Each row is a point. Any point is a mix of the corners, with weights that add up to 1. It lies inside the corners' shape when no weight is negative. Is each point inside? If not, which corners have a negative weight?

Corners:
(1): [ 68 -63  22]
(2): [-101    5   11]
(3): [-5 -2 47]
(4): [-39  27  -3]
Points:
[ 52 -54  22] => inside
[-39  20   1] => inside
[ 39 -26  21] => outside (2)
[-11 -23  -9] => outside (3)

Corners:
(1): [  10  -11  -19   41   17   24   -8 -121  -20]
(2): [ 28  12  -2 -15   3  39 -45  29 -17]
(3): [  7 -19 -14  48 -28 -20 -19 -18  -6]
(4): [35 12 18  5 13  5 69  2  5]
(5): [-15  24 -10 -11  26 -23 -19  20  24]
(6): [-22 -24   8   4 -34  11   0  22 -23]
(7): [-19   2  51 -14  32 -39 -36  29  56]
(8): [  0  42  19  26   8   6 -21 -41 -21]
(9): [-14  21   9  17  12  32  -8  32  37]
(10): [ -9   5   2  24  34  21 -38  33 -23]
Points:
[ -3   0  -1  23   8   1 -39 -42 -28] => outside (4, 9)
[  8  10  25  22  26 -18 -30 -33  12] => outside (5, 6, 9)
[  0  15   5   9   8  17 -34   4  -2] => outside (4)
[  7  -1  12   4   3  -9 -18  -6 -12] => outside (9)
[  4   9   4  19  19   5 -18  -6   2] => outside (6)
[  0  31  23 -10  14  15 -10  59   8] => outside (1, 3)

Corners:
(1): [-19  17   4 -12  29  20  13 -23  29 -48 -32 -23 -19 -34]
(2): [ -18    2  -16   -1   30   25  -15  -14 -104   24  -14   13   -3    0]
(3): [ 44   9  12  -2  26  -1  14   1  -4 -11 -53 -35 -10  10]
(4): [ -4  26 -19  32 -34  15 -35 -27  14  -2  24  14 -19  13]
(5): [-16   2  30  19 -40  29  10 -19  -1  14  29  -9 -11   0]
(6): [ -2  33  19  -6  35   3   2 -29  28  29  -2 -28 -18  13]
(7): [-10 -14 -15  -6 -22 -19   3  10   7  34 -55  -5  -8   2]
(8): [-15 -18  -8  27 -37  -6 -11 -26  33  13 -21 -31  75  -2]
(9): [ 33  26 -19   5  10  12  25 -25 -14  17  26  13  17 -10]
(10): [  7 -93 -12  15  27 -28 -33 -28  15  28   1 -10  16   9]
(11): [   9   -3   49  -11   30 -121  -29    2   36   25   -6   -3  -12    3]
(12): [ -2  23  47  12   4  17 -33 -10  32   8  15  46  -4 -11]
(13): [ -27  -72    9   96   30   22  -17    7   18    5 -112  -28    1  -87]
(14): [  3   2   1 -16   8  24 -35 -21  -7   4  -9 -31 -12 -45]
(15): [-13   5  -8  14  -6  14  -8  38  -8  10   8 -12  -9   3]
Points:
[  3  -4   2  18   9   3  -4 -12  -6   4   0   2   6  -3] => outside (6, 7, 14)
[ -1  -9 -10  21  -9  -1  -1   5  -8  -6 -37 -24   2 -15] => outside (6, 10, 12)
[ -7 -17 -49  30   3  48   1 -10 -23   3 -44 -34  11 -20] => outside (5, 11, 12)
[  1   3   8   5  20   3  -2 -16  14   7 -17 -18  -7  -6] => inside
[  0  -5   6   9  10   1  -9 -10   9   2 -14  -9  -5  -7] => inside

Corners:
(1): [ 26  -1 -27 -53  -9  44 -64 -53 -10  83  19  50  -6 -35  27   7  19  35
  -4 -49]
(2): [-40   5 -31  30 -50 -33 -12  46  70  24  37  19  18 -33  38 -17 -33   4
  87  21]
(3): [-11 -88 -17 -23 -24  46   8   9  -8  29   5  24  39  12  32  31  63 -40
  -8   5]
(4): [ 45  -6  52 -27 -41  23   6 -25   2 -16 -32 -10  42 -21  26  70  -8 -71
   4  83]
(5): [  8 -41  81  -1  27  43 -39  55  16  -8 -45  19 -10  -2  -6 -63   7  45
  24  53]
(6): [-14  33  14   7  64 -70  28 -26 -30   6  43  81   3  -1 -24 -37 -38  -9
 -22  28]
(7): [ 48  54   6  -5  19   3 -15  56 -22 -44 -23   7 -20  59 -95   0 -15 -14
 -17   0]
(8): [ 25 -32 -35 -34 109 -29  31  -4 -15 -31 -66 -51 -85  12 -44  15 -20   5
  -6   5]
(9): [-44 -23 -20 -21  15 -14  63   6 -69 -14 -53   6 -69 -51  40   4  33  35
 -34 -13]
(10): [-78  25   2 -47  41  45 -27 -41  -6  64  -7 -83 -85  27  37 -52  15  80
 -24 -96]
(11): [-93 -23 -33 -15   3 -85 -63  55   2  31  -5  36  21 -68   0 -15   5  26
  -6 -41]
(12): [  -2  -24   21   31   27   54  -14   26   62 -102  -68   12   -2  -33
   36    1   19   44  -69   24]
(13): [ 25 -55  41  20 -33 -29  47  20 -10  18  29  34  54  -4 -21 -31 -44   2
 -27  -4]
(14): [ 72 -20   1  46  43 -70  -2  34 -31  86  10 -55   1  -3  21  12   8 -47
  48 -14]
(15): [ 27  30  40   3   8  31  21  44  35  10  14 -37 -16 -22 -65   5   5  41
 -17 -12]
(16): [  16   31  -27   27  -10  -50 -121  -43  -15  -12   -4  -45   -9  -32
   16   40    1   50   -4   58]
(17): [-16   5 -12 -20  -1 -13 -69  40 -17  25  59  17  -6  15  70  25 -31  -5
  33  56]
(18): [ 37   3 -16  39  -4  25   9  -1   2  13  34   0  -6 -64 -42 -24 -45 -35
 -20  14]
(19): [ 10  26   6 -89  26  -5  15   8 -28 -40 -24 -25   1  25  21 -37  27   4
 -20  41]
(20): [ 12   7  -8  76  42 -22  41  25  51  61   5  24  27  -2 -31 -37 -33  29
 -79  44]
(21): [-29 -14  31 -48   1 -57 -42  44  20   8   5 -21 -97  63  65  -9  41  -1
 -41  26]
Points:
[ 32 -14  21  -3  30   0  -3   2   7   5 -18 -12  -4   2 -34  -9   1  -1
 -37  11] => outside (2, 9, 17)
[ 14   1   7   4  15  -6  -7  24  -2  12  -1  -8 -12  -9 -12  -5  -3   4
  -5   3] => inside
[ -4 -11  -8  -3  10 -36  -4   2  -8  12  -7   3 -14  -3  18  -7   1  -3
 -19   8] => outside (5, 15, 17)
[ -1  -6  -3 -15  23  -7 -13   2  -2   7 -12 -13 -30  -5   5  -2   0  12
 -13   4] => inside
[  3   0  -9 -15  18   8 -11   8 -19  -5  -4  -2 -11 -19 -16 -10  -2  22
   8 -17] => outside (4, 20, 21)
[ 23  36   6 -19 -16  -5 -50 -21   4  21  47 -14  -1  27  17  17  -1 -18
  -1   1] => outside (5, 8, 9, 11, 20)

Corners:
(1): [-17  -4 -21  31  33  -7  39  55 -32 -18  29  16  19  -7 -33 -30 -23  -7
  11  22]
(2): [ 14  16  76  14 -19  -4 -12  22  39  50 -74  24  -3  12 -59 -34  53 -30
 -46  -2]
(3): [-52   8  10  20   7  28  23  45 -14  -5  -3   5  31   4  -7  24 -20  10
  27 -40]
(4): [  3  33 -27  10  11 -45  22 -40  64  34 -27  35 -20   4  22 -22  47   5
   8 -14]
(5): [ 23 -23  13  24  54  -2 -13 -23   5  -1   9  49   6 -21  -1   6 -15 -62
 -23 -19]
(6): [-28  33 -19 -18   0   0 -16   2  12  25  -9  25 -13  55 -38  76 -17 -28
  54  26]
(7): [-52  -1  19   2 -38  29  11  34  51  16 -85   6   4 -42 -23 -11 -14 -62
  40  65]
(8): [-45   5  34  39  36   7  -6  -4  57  21  26  22  22 -22 -34 -40  17  30
  34  23]
(9): [ 17 -32   4 -20  28 -12   2  36   1   3  -5   4  17  15   7  21  53 -62
  -7   1]
(10): [ 14 -61  26 -20   4 -13  -4 -32  81 -42  20  -1 -11  56 -22  62 -19  41
 -80 -18]
(11): [ 18  -6  69 -32  20 -40  35   1   3 -24  52  46 -22  14  -3 -25 -27   5
 -20   0]
(12): [ 23 -36 -25 -10  35  -6 -28  12 -15  60 -21   3   1 -18 -11  43 -22  -1
  36 -11]
(13): [-34 -14  -1   1 -28 -31 -19  24  28 -36  17 -15  52 -24  24  47 -19  -3
 -38   0]
(14): [ 15  48  35 -18  -2 -29 -19  39 121 -46  -7   3 -22 -14  37  -3 -15 -33
 -31 -23]
(15): [ 34 -48  33  21   6  12 -40   6  -1 -45 -13 -22  15  18  30 -79  18  46
 -25   5]
(16): [-33 -11 -27 -34   5  17 -10 -18   3  38  -1  12   9 -13 -30 -15  47 -14
  -6 -23]
(17): [ 18 -42  59  49   2  22 -25 -14  39 -20  13 -37 -62 -29  -6  13  30 -10
 -46  36]
(18): [-15 -23  25  15  -9  19 -23  35 -26 -96 -40 -22  -1  -9 -77  16  65  20
  21   8]
(19): [ 75 -12  18   2   0  34   2   2 -21 -24  33   1  38  12 -20  17 -28  43
   4 -18]
(20): [ 31  36 -16 -37  24 -31   0 -11 -23 -56 -37 -69   4   4  14  19  14  -4
  10  10]
(21): [ 35  34   1 -53  46   2  11  22  -7  -1 -16  55  -7 -11  18  55 -15 -17
 -31  27]
Points:
[-23  31   1  20  10  -2   7  -7 -10  52  -4   4  15 -19  -5 -33 -21 -14
  53  25] => outside (9, 10, 14, 18, 21)
[ -2  -4   3   9  10   3  -8  11  19  -3 -18   0   9  -2 -15   8  18  -9
   0   2] => outside (11)
[ 10 -16  19   6  10  -1 -10  13  16 -16  -7  -1   2   3  -1 -10  16  -4
 -12   5] => inside
[ 34 -16   8  -3  27 -28 -27 -12  35 -48  35 -11 -17   3   7  15  10   8
 -23 -10] => outside (2, 3, 7, 21)
[ 35   5 -36  37  18 -23 -27 -14   6   6  -8 -12   7  -5 -13 -28  72   1
  16  -8] => outside (3, 7, 10, 11, 21)

Corners:
(1): [  5  -2  62  20  38  54  34  10  57  -7 -19 -43 -30  18 -19 -28 -62  -3
  58 -43]
(2): [-20 -41  88  29 -46 -51 -40 -40 -26  21  74 -28   9   6  30  67 -19  72
 -29 -55]
(3): [  4   8 -33  17  48  -8  18  36 -32 -47 -11  49  56 -43  15 -31  35 -52
 -34  63]
(4): [ 42  50  13  45   1  29   1 -34   8  36 -13  -3  37  35  49  42 -82  18
  76  10]
(5): [ -5 -19  88  25 -70  -6 -16 -66 -50 -19  29  53  62  28   5 -38 -94  46
  32   6]
(6): [ 25  39 -20  49 -17  -9   7  -2 -12 -55 -26  24   6 -19   7  63 -79 -15
 -13 -21]
(7): [-53 -29 -40 -28   4 -10 -34 -55 -29  42  -1 -33  46 -27  34 -22  22  -1
  27  -3]
(8): [ -6  71 -41   5  70  88  16  -9   9  -4 -67  -5  43  -9  32  27 -40  24
  44 -33]
(9): [-57  22  27 -45  39 -53 -63 -36 -23 -18  31  59 -11  70 -14  42 -67  21
 -12 -28]
(10): [ 51  48  11  -4  37  74 -38 -64   6  48  37 -53  14 -17 -65  -1 -25 -21
 -26  37]
(11): [-67  -5  40  29 -54  25  28  12 -38  47  40 -20  -6   2  54  52 -90  13
 -21   9]
(12): [-82  18  43  10  55  -2 -76 -55 -19 -16 -34 -24  17  18 -81 -29  14 -70
  79  78]
(13): [ 28 -22 -38  29  35  86  50  -6 -35   0 -23 -14  17 -73 -50  15  38 -35
  39  14]
(14): [  7 -12   9 -46  21  47 -25  42   1  16 -39 -55  26 -29 -28  75  59 -59
  43 -28]
(15): [  8   4  22  32  53  24 -27 -34  10   8 -24  75  46 -89 -37  -4  57 -51
  44 -11]
(16): [ -80  -33   52   -2  -24  -70 -101    1   -1   29  -23   54   35   49
   54   18  -86  108   48    2]
(17): [-32 -20 -29 -10  35  83  16  44  46 -69 -26 -72   2  29  -9 117  49 -62
  44  54]
(18): [-61  64  26   4 -39 -55   1  36   2 -47  35 -16   7  -5 -59 -39  44 -35
 -25 -15]
(19): [ 24  36  66 -22  -3 -46  47 -68  -5  54 -35 -17  -1  37 -49 -47 -87  -3
   9  45]
(20): [ -22   71   -9  -46   35   34   64   51    0  -69   -2  -20   -5  -64
  -30   34   -3 -100   27   58]
(21): [ -3  25  -2 -16 -28  41 -75  30 -16 -43 -38   3 -19  13  50  68 -12  40
  18  28]
Points:
[ -3  29  19   3  13  16 -10   5   0 -30  -4 -19   8   6 -41   1   5 -20
  -3   1] => outside (4, 7, 11, 15, 16, 20)
[-17  13   4   4   5   0 -26 -17 -15   7  -8  -1  16   6   4  35 -19   3
   6   4] => outside (1, 5, 20)
[-18  16   2   0  22   8 -14  -2  -1 -20 -28   4  21  -1  -7  11 -13 -18
  38  13] => outside (2, 10, 11)
[-32  12  24  -1  21   3 -32 -21  -9 -10  -7   1  13  13 -21  14 -22 -14
  29  17] => inside

Corners:
(1): [-26  50   9  48   3  52 -70 -67 -64 -20   8  53 -82  42  20  -1  14  22
   2  57]
(2): [ 39  23 -36  50 -53  -1 -59 -16 -80  44 -31  67 -35  -3  43  17 -17  29
  74 -14]
(3): [-61  19  -6 -11 -10  24 -78  -8   7 -92 -16  14 -85 -66 -14  37  41  91
  -4  42]
(4): [-61 -13  -1 -34  21 -51   5 -31  21 -55 -31  16 -28  28  -5 -70 -72 -41
 -72  -5]
(5): [  47   41   74  -17  -23   22  -32    4  -35   32  -40   87 -109   27
  -32  -29    2    4   -8  -66]
(6): [-12  92 -55 -39 -14 -69  76  10  66 -52  15 -39  55  51 -17 -39  55 -27
  54  37]
(7): [ -4  75  85  48  67 -37 -52  -1  19 -15 -75 -12 -56   9 -63 -72 -28  -8
 -38  10]
(8): [-17  24   5 -48 -28 -20  78 -30  21  21 -41  30  17 -40 -18   8 -32 -31
  19  16]
(9): [ -6  15  46  26 -24   3  -6 -36  -7   6  40 -35 -29 -43 -57  39 -60   2
  -6 -64]
(10): [ 58 -24  67 -23  22  -9 -40  41 -68  55  76  25  28 -48 -20  51 -20  64
  34 -60]
(11): [-47  13 -39  49 -18  -8  42 -27   6  11   7  28  47 -15 -47 -23  54  10
  41   1]
(12): [  4 -38 -27 -20 -41 -67 -35 -70  12  40  36 108 -10 -54  28  38 -25 -40
  28  39]
(13): [-25   8  46  36 -25  39  12  39  -3 -49   7 -77 -34  49 -55 -56  34  16
  47  15]
(14): [-43  10 -38 -19 -25  10  24  53 -25   7  24 -48  84 -36 -43  49  43 -47
  43  35]
(15): [ 26 -16  15  11  27 -69  49 -13 -71  90  49 -26 -50  82  34   7  13 -21
  16  25]
(16): [ -1  25 -26 -55 -22  41  28  38  -3  49 -41 -98  71  85  -3 -28  11 -51
  16  91]
(17): [ 53 -43 -54 -22  22 -10  10 -59 -51  81  44  73 -34 -38  -7  13 -73  -5
 -27 -15]
(18): [ 13  37   4  54  10  48 -30 -39  -7  13  63  -1 -68 -55  72  12  53  -2
  74  14]
(19): [-14 -23 -17  -1  -4  44 -18 -16  78 -14 -48  91  60 -54 -14  55 -88 -47
  83 -32]
(20): [ 66 -38  62  66 -43 -27  35 -86 -45  44  49   1 -45  -9  68  68 -44 -44
   1 -26]
(21): [ 36  56  45 -22  57 -23 -14 -26  25 -30 -53 -74  29  24 -42 -57  20 -51
  67  -2]
Points:
[ -7   7  -5  12 -21  14   8 -16 -18  11  14  16 -14 -10   4  16  -6  -3
  26  -2] => outside (7, 12, 21)
[ 14   3  12  -6   3 -16  -2 -19 -18  22   6  14 -24   3   1   4 -24 -14
  10   1] => outside (11)
[  2   9  13   6 -12   0  -4 -19  -9   7   5  13 -32   6  -3   1 -27  -4
   7   2] => outside (11, 14, 21)
[ -1  18  17   5  -9  -5  -1 -16 -14   4   4  -4 -24   1 -13  -5   4  -3
  17   8] => outside (19)
[  7  12  18 -16   3 -14   6 -26   3   9   2   5  -8  -6  -2  11 -21 -29
   9   8] => outside (2, 11, 13)
[ 11  11   8   7  -3  -6  -2 -13 -11  20   1  13  -1  -2 -10   0 -15 -17
  32  -4] => outside (3)
